Each row of a before or after table is a point. The points were changed in one or more steps. Then noise was added and the rows were shuffled. The steps act on columns, c1 being the first. Write out the steps. A step turns or swaps two columns, mirrors them in a line or flattens them onto one, adds a multiple of one to another, or multiplies or shifts one. Angles are multiples of 10 degrees, from the lower column toward the higher: turns from -170 to 170, lines from 10 to 170 but not 90. Use the fewest steps. Two steps may share a column if one is a turn and the other turns, adds or multiplies; they go together, in the order done. Otherwise the lowest column goes first.

Before, 14 rows:
-0.5 3.1 5.7
-0.6 3.1 5.5
-2.1 -1.4 -0.7
1.3 1.2 7.6
-0.9 2.8 2.8
-7.7 4.7 -1.4
0.3 -1.2 -3.1
-7.7 2.0 2.5
-4.0 0.7 -2.1
0.1 4.5 4.7
0.5 2.9 6.0
-0.7 -4.2 -0.9
-2.2 4.0 4.9
-2.3 -4.5 -0.9
After (14 x 3):
2.9 0.4 1.9
2.1 -0.3 -1.4
2.9 -3.0 -0.2
0.7 2.6 -7.9
-6.3 0.0 -2.6
-5.8 0.1 -3.3
-3.2 1.3 -2.0
-4.6 2.1 -4.3
-6.0 1.8 -2.3
-5.1 0.6 -3.3
-6.8 -2.8 -2.5
2.8 2.7 -2.5
3.8 -3.0 -1.2
2.1 6.4 -5.8
Steps: turn c1 and c3 by 120 degrees; turn c1 and c2 by 30 degrees

Before (10 x 6):
-1.8 5.8 0.6 -3.5 -4.2 3.7
-4.3 7.2 -4.2 -4.3 3.5 -1.4
3.4 -1.7 2.8 -1.1 3.6 -0.6
-1.7 2.8 4.1 2.3 -3.3 -2.4
-3.6 3.8 -1.6 4.8 -2.4 6.0
-3.7 8.3 0.0 3.5 3.0 2.3
0.4 0.2 -0.2 0.9 -2.4 -2.5
3.6 -1.5 -2.8 1.4 3.5 4.7
-2.7 0.0 0.3 -1.4 -3.3 3.6
-4.5 1.3 -3.4 -3.5 0.1 -2.5
After (10 x 6):
-8.0 5.6 -4.4 -4.9 -4.4 -0.4
-9.6 8.2 -4.9 0.6 3.0 6.6
-2.4 -1.7 -7.9 -2.6 3.8 6.5
-2.6 -1.7 -2.0 -0.1 3.6 -1.6
-8.8 0.0 -4.3 -3.6 -3.3 2.2
-10.2 1.3 -8.1 -0.3 0.3 -7.0
-5.5 0.2 -4.9 2.4 -2.4 -0.9
-9.9 3.8 -6.7 -1.6 -2.6 12.0
-10.5 7.5 -9.6 -1.9 3.6 -6.7
-7.6 2.9 -1.0 3.2 -3.2 0.6
Steps: shift c1 by -6.0; shift c3 by -5.0; turn c4 and c6 by 50 degrees; multiply c6 by 1.6
